Each wall is flat, endless, passes through zero and stands at right angles to its row. A trip goes straight from one point to another. List the walls that it crosses, first one first.

Walls:
(1): [-0.21  0.27]
(2): [-0.53 -0.35]
(3): [-0.25  0.40]
(4): [ 0.15 -0.26]
(5): [-0.43  0.19]
(6): [ 0.60 -0.25]
(7): [ 0.13 -0.29]
Trips:
[ 0.75 -0.38] to [0.49 0.02] => none
[-0.06  0.37] to [-0.19  0.11] => 2
[ 0.61 -0.03] to [ 0.32 -0.78] => 2

Walls:
(1): [-0.02 -0.13  0.60 -0.10  0.26 -1.16  0.17 -0.22  0.01]
(2): [-0.26  0.43 -0.13  0.07  0.57  0.01  0.06 -0.25 -0.44]
(3): [-0.42 -0.26  0.39  0.31  0.58 -0.03 -0.16 -0.04 -0.02]
(4): [-0.29 -0.53  0.70  0.22  0.19  0.51  0.12 -0.07  0.19]
(5): [-0.11 -0.94  0.06 -0.16 -0.03 -0.08  0.34 -0.27  0.54]
(6): [-0.16 -0.33 -0.18  0.12  0.01  0.26  0.02  0.17  0.50]
(7): [-0.26 -0.11  0.32 -0.03 -0.64 -0.01  0.06  0.06  0.52]
Trips:
[ 0.83  0.03 -0.89  0.15 -0.70 -0.14  0.47 -0.26 -0.23] to [ 0.46  0.09 -0.73 -0.26 -0.17  0.22 -0.30 -0.07  0.08] => 6
[-0.01 -0.09 -0.30  0.22 -0.08  0.11  0.39  0.19  0.09] to [ 0.37 -0.06 -0.10 -0.14  0.44 -0.25 -0.35  0.14 -0.36] => 7, 2, 5, 6, 1, 3
[-0.37  0.39  0.29  0.20  0.26 -0.42  0.05  0.12  0.24] to [-0.67  0.44  0.06  0.05  0.25 -0.50 -0.54  0.13 -0.32] => 4, 7
[ 0.63  0.44  0.13  0.26 -0.68  0.03 -0.02  0.54  0.57] to [ 0.11 -0.63 -0.17  0.34 -0.16 -0.17 -0.18  0.04  0.49] => 5, 4, 1, 3
[ 0.25 -0.15  0.14 -0.58 -0.14 -0.16 -0.07 -0.68 -0.03] to [-0.39  0.60  0.01 -0.59 -0.21 -0.74  0.04 -0.29  0.02] => 2, 5

Walls:
(1): [ 0.21 -0.50  0.40  0.26 -0.02  0.16 -0.44 -0.03 -0.05  0.16 -0.28 -0.07
  0.36  0.80 -0.09  0.28  0.71  0.31]
(2): [-0.30 -0.12 -0.36  0.12  0.29  0.30  0.46  0.11 -0.59 -0.19  0.04  0.31
  0.13 -0.10 -0.30  0.65 -0.03 -0.10]
(3): [-0.43  0.36  0.11  0.26  0.14 -0.11 -0.33 -0.53 -0.45 -0.09  0.21 -0.26
  0.27 -0.15 -0.07  0.33 -0.22 -0.24]
(4): [ 0.12  0.22  0.21  0.26 -0.28 -0.21  0.25  0.30  0.66 -0.25 -0.19  0.26
 -0.18  0.64  0.47  0.02  0.17 -0.33]
(5): [ 0.47  0.48  0.22 -1.13  0.73 -0.02  0.89 -0.36 -0.07 -0.54 -0.30  0.06
  0.13 -0.31 -0.21 -0.62  0.13  0.30]
(6): [ 0.47  0.26 -0.06 -0.37  0.23 -0.22 -0.29 -0.05  0.02  0.55 -0.09 -0.20
  0.61  0.26  0.05  0.15  0.43 -0.76]
(7): [ 0.16 -0.15 -0.49  0.17  0.33 -0.12  0.45  0.56 -0.35  0.05 -0.64  1.01
  0.30  0.86 -0.16  0.10  0.05  0.29]
Trips:
[-0.31 -0.31 -0.08 -0.28  0.80 -0.49 -0.03 -0.04  0.01 -0.28  0.30 -0.20
 -0.24 -0.10  0.09  0.18  0.49 -0.18] to [-0.73 -0.04  0.71  0.73 -0.32 -0.20  0.26  0.19 -0.38  0.15  0.16 -0.17
 -0.05 -0.18  1.10  0.57  0.05 -0.10] => 5, 4, 1, 6
[ 0.05  0.77  0.07 -0.02 -0.23 -0.12  0.50  0.20  0.68  0.08 -0.03 -0.10
  0.35 -0.06  0.41 -0.29  0.28 -0.26] to [-0.22  0.18  0.03 -0.11  0.23  0.01 -0.07 -0.61 -0.32  0.41  0.00 -0.01
  0.21 -0.49 -0.19  0.20 -0.08  0.28] => 3, 4, 2
[ 0.07 -0.13 -0.06  0.61  0.08  0.02  0.11  0.09 -0.10  0.41  0.04 -1.22
 -0.05 -0.02  0.14  0.26 -0.06  0.23] to [ 0.01  0.06 -0.45  0.46 -0.27  0.10 -0.43 -0.23  0.68 -0.12 -0.14  0.13
 -0.04  0.18  0.14  0.13  0.27  0.15] => 6, 4, 3, 7
[-0.32 -0.43  0.39 -0.09  0.03 -0.06  0.49 -0.16  0.13  0.22 -0.11  0.34
  0.05  0.21  0.17 -0.44 -0.12  0.85] to [-0.10  0.00 -0.59 -0.22 -0.06 -0.35  0.22  0.42 -0.42 -0.89  0.41  0.03
  0.23 -0.19 -0.34  0.14 -0.01 -0.24] => 4, 2, 1, 3
[ 0.14 -0.14 -0.19  0.29  0.33 -0.10  0.02  0.10 -0.50  0.49  0.12 -0.19
  0.14  0.77  0.11  0.09  0.00 -0.70] to [-0.25 -0.13  0.09  0.28  0.17  0.65  0.07  0.32 -0.30  0.17  0.08  0.79
  0.03  0.20  0.39 -0.82 -0.59  0.01] => 3, 6, 1
[ 0.00  0.35 -0.51 -0.83  0.03 -0.60  0.13 -0.01 -0.29 -0.05  0.10 -0.38
 -0.14  0.50 -0.37 -0.01  0.61 -0.61] to [-0.48  0.15 -0.55 -0.26 -0.32 -0.13  0.16  0.75 -0.21  0.12 -0.02 -0.03
 -0.08 -0.15  0.24 -0.32 -0.46  0.05] => 3, 4, 6, 5
[-0.58 -0.07 -0.99 -0.38  0.32  0.41  0.64 -0.40  0.06 -0.81  0.47  0.11
  0.11 -0.38  0.52  0.11 -0.60 -0.05] to [-0.93  0.33  0.06  0.33  0.14  0.10 -0.13  0.53 -0.28  0.15  0.07 -0.34
  0.13  0.14  0.03 -0.17  0.18  0.35] => 5, 7, 1

Walls:
(1): [-0.11  0.21 -0.29 -0.35  0.04  0.41 -0.44  0.12 -0.19  0.19 -0.39 -0.52
  0.34 -0.23 -0.17  0.03 -0.02  0.13  0.57  0.28 -0.40  0.14  0.04 -0.11
  0.38 -0.39  0.48  0.12  0.36  0.07 -0.43  0.36 -0.23 -0.85  0.26  0.27
 -0.36  0.48  0.32  0.65  0.06 -0.26  0.38  0.09 -0.05  0.55 -0.19  0.41]
(2): [-0.41  0.04 -0.15 -0.08 -0.15  0.13 -0.14  0.06 -0.16  0.23 -0.20 -0.39
 -0.06 -0.17  0.13  0.01 -0.34 -0.40  0.10  0.02 -0.50  0.74 -0.19 -0.41
  0.12 -0.47  0.47  0.23  0.03  0.24  0.36  0.13  0.70 -0.41 -0.36 -0.17
  0.16 -0.09 -0.06 -0.40 -0.45 -0.18  0.41  0.61  0.11  0.37  0.45 -0.23]
(3): [-0.36 -0.10 -0.10 -0.18  0.67 -0.21  0.12  0.07 -0.55 -0.18 -0.61 -0.37
  0.24  0.37  0.06  0.25 -0.35 -0.19 -0.20  0.44 -0.20  0.02  0.41 -0.42
  0.22 -0.62  0.10  0.33 -0.22  0.44  0.10 -0.18 -0.05  0.11  0.41  0.24
  0.21 -0.66  0.14 -0.18 -0.31  0.53 -0.78 -0.50  0.38  0.11  0.07 -0.02]
(4): [-0.36  0.37  0.00  0.27  0.16  0.07 -0.51  0.23  0.05  0.19 -0.09 -0.27
 -0.09 -0.09  0.14 -0.22 -0.10  0.30  0.37 -0.29  0.09 -0.60 -0.04  0.36
 -0.44 -0.20 -0.07 -0.55  0.51 -0.23 -0.38 -0.55  0.05 -0.69 -0.21 -0.35
 -0.68  0.87 -0.38  0.21 -0.34 -0.48 -0.11  0.05 -0.08 -0.02 -0.48  0.12]
(5): [ 0.18  0.64  0.11 -0.35  0.30  0.06 -0.43  0.23  0.17 -0.04  0.26 -0.45
  0.82  0.16  0.52 -0.25 -0.28  0.10  0.30 -0.07  0.33 -0.17 -0.05  0.19
  0.05  0.03 -0.31  0.63  0.06  0.74  0.20  0.11 -0.03  0.07 -0.12  0.23
  0.35 -0.17 -0.43 -0.08 -0.07 -0.20 -0.55  0.18  0.24  0.29  0.02 -0.56]
Trips:
[ 0.95  0.07  0.47 -0.01  0.08 -0.09 -0.71 -0.20 -0.42 -0.42 -0.52 -0.06
  0.05  0.34  0.13 -0.49  0.93  0.19  0.37 -0.03  0.38  0.28  0.32  0.18
  0.63  0.11 -0.35  0.49  0.54 -0.18 -0.26  0.14  0.37  0.08 -0.72 -0.36
  0.29  0.21  0.11 -0.11 -0.43  0.10  0.28 -0.20 -0.40 -0.08 -0.18 -0.13] to [ 0.20 -0.44  0.58 -0.01  0.62  0.45  0.03  0.21  0.48 -0.46 -0.24 -0.30
 -0.46 -0.58 -0.08  0.06 -0.43  0.31  0.00 -0.39  0.35 -0.09  0.08  0.38
 -0.16  0.30  0.32  0.21  0.29  0.25  0.05 -0.02 -0.38  0.74 -0.50  0.49
  0.77  0.42 -0.35 -0.01 -0.38  0.83 -0.43 -0.15 -0.36  0.28 -0.19  0.31] => 1, 4, 3
[-0.06  0.28  0.57  0.20 -0.26  0.10  0.92 -0.01 -0.31  0.14 -0.11  0.04
 -0.13 -0.38 -0.13 -0.05 -0.01 -0.38 -0.55 -0.40  0.24 -0.19 -0.37  0.03
  0.05 -0.10 -0.24 -0.01  0.21 -0.32  0.09 -0.35  0.50  0.09 -0.17  0.77
 -0.12 -0.14  0.09 -0.17 -0.19  0.12 -0.16  0.39 -0.09  0.19 -0.13  0.25] to [-0.25  0.47  0.15  0.70 -0.11 -0.25  0.47  0.53  0.60 -0.90 -0.24  0.41
  0.41  0.10  0.72  0.47  0.05 -0.29 -0.14 -0.30  0.29 -0.52 -0.48 -0.32
 -0.08  0.01  0.59  0.50 -0.20 -0.07 -0.22 -0.09  0.09 -0.08 -0.61  0.36
  0.06 -0.35 -0.45  0.35 -0.43 -0.59  0.04  0.21 -0.33 -0.31  0.60  0.00] => 5, 4
[-0.52 -0.04  0.23  0.12 -0.42  0.94 -0.05  0.14 -0.10 -0.03  0.22  0.74
  0.60 -0.46 -0.30  0.52  0.00 -0.03 -0.07 -0.62 -0.37  0.13  0.34  0.31
  0.17 -0.33  0.42  0.33  0.71  0.15  0.50  0.47  0.23  0.00  0.05 -0.33
 -0.20 -0.26  0.48  0.30 -0.03  0.50 -0.37 -0.19 -0.27  0.83 -0.66 -0.42] to [-0.37  0.11  0.29 -0.38 -0.11  0.46  0.33  0.09 -0.55  0.59  0.23  0.29
 -0.22  0.14  0.49 -0.44  0.08 -0.57  0.15 -0.16  0.17  0.20 -0.05  0.19
 -0.14 -0.20  0.06 -0.52  0.65 -0.20  0.66  0.35  0.20 -0.29  1.21  0.23
  0.48 -0.32  0.80 -0.29  0.07 -0.04 -0.15 -0.24 -0.61 -0.04  0.32  1.09] => 5
[-0.05  0.05 -0.42  0.00 -0.73  0.37 -0.32 -0.66 -0.04 -0.10 -0.19  0.18
  0.54  0.18  0.34 -0.15 -0.16 -0.44 -0.30 -0.23 -0.63 -0.60  0.26  0.05
  0.45 -0.24 -0.29  0.11  0.52 -0.32 -0.37  0.79 -0.08 -0.82 -0.09  0.60
  0.48  0.19  0.05 -0.08 -0.30 -0.57  0.15 -0.09  0.22  0.17 -0.40 -0.26] to [-0.09  0.12 -0.23 -0.02  0.32  0.23  0.21  0.66 -0.58 -0.10  0.26  0.07
  0.00 -0.17 -0.71 -0.09  0.31 -0.32  0.13 -0.32  0.21  0.07 -0.19  0.22
  0.20  0.04  0.52  0.17 -0.69 -0.28  0.34 -0.10 -0.38  0.06 -0.16 -0.05
 -0.45  0.13  0.37 -0.16 -0.54  0.05  0.03  0.14  0.26  0.03  0.14 -0.27] => 5, 3, 4

Walls:
(1): [ 0.02 -0.11  0.42  0.48 -0.05  1.00 -0.24 -0.09  0.02  0.21  0.41  0.21
  0.20  0.00 -0.20 -0.06  0.02  0.12  0.09  0.13 -0.18 -0.52  0.58 -0.17
 -0.46  0.11  0.24 -0.14 -0.63 -0.21  0.44 -0.10 -0.27 -0.22  0.13 -0.26
 -0.53  0.00  0.28 -0.71  0.18  0.31 -0.02  0.51 -0.17  0.52 -0.55 -0.04]
(2): [-0.27 -0.27  0.26 -0.35 -0.67  0.16 -0.05  0.50  0.17  0.47  0.10  0.19
  0.05  0.25  0.20  0.26 -0.07 -0.57 -0.03 -0.49 -0.67 -0.30  0.01  0.21
 -0.12  0.22 -0.06 -0.05 -0.42 -0.21  0.56  0.08 -0.12  0.08  0.05  0.40
  0.06 -0.42  0.16 -0.31 -0.11  0.38 -0.03 -0.59 -0.35  0.13 -0.33  0.28]
(3): [-0.47  0.02 -0.51  0.59 -0.52 -0.05  0.23  0.02 -0.52  0.50 -0.38 -0.06
 -0.19  0.52 -0.43 -0.08 -0.01  0.61  0.61 -0.08 -0.18 -0.25 -0.09 -0.29
  0.13 -0.20  0.35  0.34  0.31  0.89  0.32 -0.14 -0.12 -0.24  0.12 -0.25
 -0.02  0.16  0.65 -0.72  0.15 -0.15 -0.37  0.68  0.35 -0.10 -0.09  0.31]
(4): [-0.15 -0.30 -0.28  0.44 -0.10  0.31 -0.21  0.15 -0.23  0.49  0.43  0.17
  0.13  0.03  0.13 -0.51  0.10  0.18 -0.09 -0.08 -0.45 -0.09 -0.32 -0.20
 -0.13  1.44  0.14 -0.12  0.60 -0.46  0.33  0.25  0.12  0.49  0.53 -0.02
 -0.44  0.28  0.30 -0.37  0.37 -0.24 -0.47  0.76 -0.37 -0.16 -0.25  0.31]
(5): [-0.12  0.30 -0.03  0.21  0.08 -0.30  0.24 -0.90 -0.05  0.62  0.40  0.34
  0.49 -0.13 -0.20  0.21 -0.50 -0.31 -0.30 -0.51  0.06  0.10 -0.66  0.19
  0.07  0.37 -0.04 -0.54  0.10  0.52 -0.17  0.09 -0.17 -0.34  0.05  0.06
 -0.11  0.36  0.31  0.05 -0.05 -0.08 -0.50  0.20  0.09  0.07  0.04  0.37]
(6): [ 0.17  0.55  0.99  0.09  0.26 -0.03 -0.05 -0.62 -0.45  0.65 -0.11 -0.07
  0.25 -0.11 -0.41  0.38 -0.36 -0.49  0.09 -0.53 -0.26  0.55  0.30 -0.19
 -0.28  0.14  0.26 -0.32 -0.63  0.13 -0.40  0.93  0.23  0.18  0.04 -0.37
  0.01  0.21  0.36 -0.44 -0.16  0.61  0.09  0.47  0.06  0.34  0.93  0.28]
(7): [ 0.20  0.08  0.01  0.03 -0.52 -0.02 -0.28  0.29 -0.17  0.18  0.67 -0.39
 -0.09  0.40  0.43 -0.62  0.13  0.13  1.04  0.16  0.67  0.17  0.23 -0.12
 -0.09 -0.29 -0.30  0.53  0.06 -0.08 -0.14 -0.29  0.01  0.03 -0.35 -0.36
  0.19  0.20 -0.30 -0.44  0.70 -0.16 -0.03 -0.27 -0.37 -0.64 -0.14 -0.22]
(8): [ 0.83  0.20  0.30 -0.14 -0.57 -0.01  0.40 -0.13  0.13 -0.33  0.19  0.41
  0.06 -0.20 -0.72  0.06  0.31  0.05  0.57 -0.27 -0.19 -0.38 -0.27 -0.25
 -0.03 -0.61 -0.51  0.29 -0.32 -0.28  0.29 -0.70 -0.51  0.37  0.06  0.13
  0.40 -0.05  0.01 -0.32  0.03  1.03  0.12 -0.17  0.03 -0.47 -0.45 -0.72]
(9): [-0.50 -0.27 -0.14 -0.33 -0.06  0.39 -0.23  0.15 -0.14 -0.21 -0.26  0.09
  0.19 -0.15 -0.06 -0.23  0.33 -0.95  0.20  0.35 -0.48 -0.04  0.00 -0.24
  0.22  0.41 -0.36 -0.95 -0.42 -0.28 -0.28 -0.25 -0.37 -0.10 -0.21 -0.52
 -0.24 -0.50  0.28  0.03  0.27 -0.61 -0.22 -0.13  0.17  0.16  0.22  0.15]
(10): [ 0.09 -0.28 -0.11  0.05  0.10 -0.20 -0.25 -0.16 -0.12 -0.23 -0.27 -0.44
 -0.03  0.51 -0.35 -0.36 -0.16 -0.27  0.37  0.02  0.19  0.29 -0.49  0.80
  0.59 -0.17  0.06 -0.20  0.08  0.43  0.69  0.28 -0.12 -0.52 -0.17  0.03
 -0.42  0.08 -0.52 -0.58 -0.48  0.71  0.02  0.65 -0.10  0.56  0.51 -0.34]
Trips:
[-0.02 -0.50  0.07  0.05  0.04  0.01 -0.47  0.31 -0.49 -0.21  0.28 -0.95
 -0.24  0.79  0.35 -0.14 -0.26  0.66  0.28  0.23  0.25  0.12  0.05 -0.28
 -0.21  0.78  0.45 -0.68  0.47 -0.13 -0.39  0.33 -0.16 -0.33 -0.18 -0.39
  1.16 -0.40 -0.41  0.07 -0.37  0.40 -0.35  0.45 -0.03  0.35  0.07  0.00] to [ 0.03  0.24  0.00 -0.52 -0.27 -0.73 -0.14 -0.27 -0.51  0.22  0.30 -0.51
  0.23  0.26 -0.37  0.53 -0.17  0.33 -0.27  0.17 -0.02 -0.25 -0.19  0.16
  0.08  0.30 -0.29  0.07  0.61  0.23 -0.07  0.09 -0.17  0.05  0.32 -0.15
 -0.13 -0.10  0.13 -0.07 -0.06 -0.33  0.60 -0.16 -0.09  0.36  0.13  0.26] => 5, 7
[ 0.31  0.93  0.00 -0.47 -0.25  0.52  0.22  0.23  0.10 -0.05  0.46  0.23
  0.67  0.29  0.68  0.00 -0.34 -0.32  0.10  0.23  0.41  0.11 -0.13 -0.59
  0.08  0.08  0.30  0.41  0.36  0.18  0.56  0.02  0.49  0.29 -0.42  0.32
 -0.35 -0.50 -0.21 -0.27 -0.25 -0.91 -0.19 -0.41  0.17 -0.28  0.12  0.21] to [-0.28 -0.31 -0.44 -0.12 -0.01  0.07  0.10 -0.15 -0.27 -0.58  0.29 -0.29
 -0.04  0.18  0.12  0.80 -0.37 -0.20 -0.16 -0.11  0.25  0.06  0.31 -0.71
  0.19 -0.38 -0.58 -0.48 -0.06  0.47 -0.18 -0.07 -0.06  0.87  0.57  0.87
  0.91 -0.04 -0.40 -0.35 -0.40  0.23 -0.01 -0.20 -0.52 -0.08 -0.42 -0.23] => 4, 8, 7
[ 0.38  0.22 -0.22 -0.69  0.33 -0.70 -0.15  0.60 -0.27 -0.48 -0.39  0.25
 -0.02 -0.30  0.17 -0.55  0.32  0.28 -0.14 -0.19 -0.03 -0.35 -0.41  0.06
 -0.23  0.19  0.37 -0.36  0.38  0.61  0.20 -0.41 -0.34 -0.10  0.09 -0.26
  0.36 -0.13  0.74 -0.22  0.29 -0.13 -0.01  0.23 -0.22 -0.22 -0.20  0.29] to [ 0.17 -0.30 -0.25 -0.87 -0.22  0.23 -0.03 -0.17 -0.26 -0.08 -0.02  0.14
 -0.51  0.14 -0.13  0.41 -0.16  0.32 -0.45  0.34  0.35  0.07 -0.04  0.02
 -0.01 -0.01 -0.14 -0.28 -0.33 -0.16  0.09  0.09 -0.29 -0.20 -0.02 -0.13
 -0.14 -0.07 -0.07  0.52 -0.22 -0.35 -0.03 -0.60 -0.20  0.84  0.11 -0.09] => 5, 8, 4, 3, 2

Walls:
(1): [-0.56 -0.06 -0.36 -0.24 -0.18 -0.18  0.62  0.08  0.13 -0.14 -0.10  0.40
 -0.01  0.77  0.45 -0.29  0.18 -0.12 -0.05 -0.85 -0.30  0.12  0.06  0.02
  0.33  0.23  0.04  0.09  0.32 -0.40  0.37  0.55 -0.36 -0.22 -0.14 -0.75
  0.26 -0.15 -0.41 -0.17  0.10  0.13 -0.94 -0.46  0.49 -0.70  0.05 -0.21]
(2): [ 0.33 -0.24  0.08  0.14  0.30 -0.19  0.06 -0.02  0.47 -0.23  0.01  0.06
  0.56 -0.28  0.11 -0.40 -0.16 -0.07  0.62 -0.18  0.80  0.20  0.14  0.72
 -0.17  0.16 -0.25 -0.18 -0.45 -0.10  0.36  0.22 -0.56  0.39  0.13  0.42
  0.02  0.49  0.03  0.34 -0.04  0.11  0.23 -0.05 -0.04  0.99 -0.46  0.52]
(3): [-0.21  0.79 -0.45 -0.02  0.68  0.18  0.57 -0.36 -0.29 -0.03 -0.35  0.25
  0.46 -0.77  0.37 -0.37  0.13  0.28  0.29  0.08 -0.23 -0.35  0.75  0.12
  0.15 -0.04  0.40 -0.50 -0.46  0.10  0.57  0.00 -0.01  0.32 -0.28  0.27
 -0.25 -0.08  0.07 -0.09 -0.07  0.48 -0.38  0.96 -0.18  0.35 -0.18 -0.34]
(4): [ 0.19  0.63 -0.62 -0.57  0.79  0.11  0.17 -0.35  0.66 -0.24 -0.07  0.08
  0.18 -0.12  0.26  0.31  0.14 -0.06 -0.49 -0.24  0.69 -0.06  0.66  0.06
 -0.67  0.29  0.68 -0.24 -0.42 -0.03  0.16 -0.08  0.19 -0.17  0.33 -0.05
  0.12  0.27  0.56  0.24 -0.12  0.24 -0.17  0.54 -0.12 -0.11 -0.45 -0.23]
(5): [-0.28 -0.37 -0.22  0.10  0.32  0.27 -0.37 -0.32  0.27 -0.87 -0.16 -0.56
 -0.41  0.08  0.12  0.23 -0.47 -0.63  0.34 -0.16  0.24 -0.02 -0.14 -0.05
  0.34 -0.44  0.49  0.05 -0.10 -0.11  0.51 -0.08  0.42 -0.47 -0.08  0.17
 -0.04 -0.13 -0.22  0.40  0.31  0.19  0.09 -0.03 -0.11  0.82 -0.41 -0.55]
(6): [-0.12  0.13  0.41 -0.24 -0.13 -0.21  0.90 -0.26  0.39  0.31  0.04 -0.19
 -0.15 -0.28 -0.37  0.11  0.23  0.47 -0.30  0.64 -0.10  0.48 -0.07  0.41
  0.38 -0.45 -0.08  0.45 -0.03 -0.46  0.78  0.12 -0.04 -0.43  0.18  0.30
  0.04 -0.07 -0.53  0.21  0.22 -0.37  0.02 -0.10 -0.07  0.20 -0.52 -0.14]
(7): [-0.39  0.00  0.45  0.44  0.06  0.52 -0.43  0.10  0.37 -0.27 -0.13  0.02
  0.23  0.19 -0.09 -0.05  0.52  0.55  0.29 -0.14 -0.29  0.37  0.39 -0.53
 -0.65 -0.11 -0.04 -0.37 -0.10  0.25  0.07 -0.16 -0.13  0.20 -0.18  0.02
 -0.29  0.80  0.02 -0.57  0.32 -0.75 -0.56  0.49  0.19  0.40 -0.52 -0.36]
(8): [ 0.46 -0.38  0.45  0.12 -0.35  0.38 -0.63  0.32  0.40  0.08  0.05  0.12
  0.14  0.28  0.63 -0.22  0.02  0.24 -0.14  0.17 -0.08  0.33 -0.22  0.08
 -0.14 -0.10 -0.54  0.14  0.19 -0.24 -0.28  0.05 -0.45  0.32  0.26  0.05
  0.24 -0.09 -0.54  0.14 -0.04  0.15  0.51 -0.06  0.29  0.40  0.10  0.75]
Trips:
[ 0.53  0.58 -0.06 -0.44 -0.21  0.00  0.40  0.27 -0.52  0.47  0.06  0.40
 -0.35 -0.93 -0.15 -0.57 -0.06 -0.16  0.25 -0.23 -0.06  0.09 -0.44  0.57
 -0.11 -0.31  0.05  0.61 -0.42  0.42 -0.38 -0.38 -0.34 -0.17  0.21  0.21
  0.15  0.54 -0.52  0.63  0.04 -0.48 -0.63 -0.29 -0.02 -0.34 -0.24 -0.03] to [ 0.09 -0.25 -0.04 -0.91 -0.54 -0.36  0.16  0.45  0.19  0.19  0.05 -0.38
 -0.21  0.13  0.00  0.74  0.12  0.16  0.26 -0.18  0.08  0.06  0.23  0.07
 -0.11 -0.01 -0.45 -0.88  0.23  0.30  0.24  0.06 -0.17  0.06 -0.22 -0.57
  0.18  0.24  0.04 -0.01 -0.03  0.78 -0.03  0.23  0.44 -0.19 -0.05  0.09] => 1, 3, 4, 8, 6, 2
[ 0.55  0.46 -0.01 -0.19 -0.22  0.25  0.01  0.67  0.09 -0.01 -0.02  0.45
  0.63 -0.02 -0.16 -0.20 -0.33  0.17  0.35  0.05 -0.21 -0.68  0.07 -0.32
 -0.07  0.18  0.30  0.16 -0.14  0.02 -0.27 -0.26 -0.62  0.67  0.05 -0.09
  0.00 -0.28 -0.01 -0.06 -0.07  0.04  0.19 -0.43  0.24  0.47  0.16  0.25] to [-0.35 -0.38  0.78 -0.26  0.00  0.44 -0.16 -0.43 -0.19  0.12  0.06  0.72
  0.57 -0.04 -0.25 -0.43  0.13 -0.36  0.23 -0.51  0.25  0.17  0.34  0.32
  0.45  0.17  0.49  0.54  0.12 -0.05  0.35 -0.35  0.33 -0.28  0.50  0.22
  0.57 -0.14 -0.46 -0.59  0.11 -0.15 -0.40  0.07  0.33 -0.17 -0.31  0.10] => 7, 1, 6, 5, 8
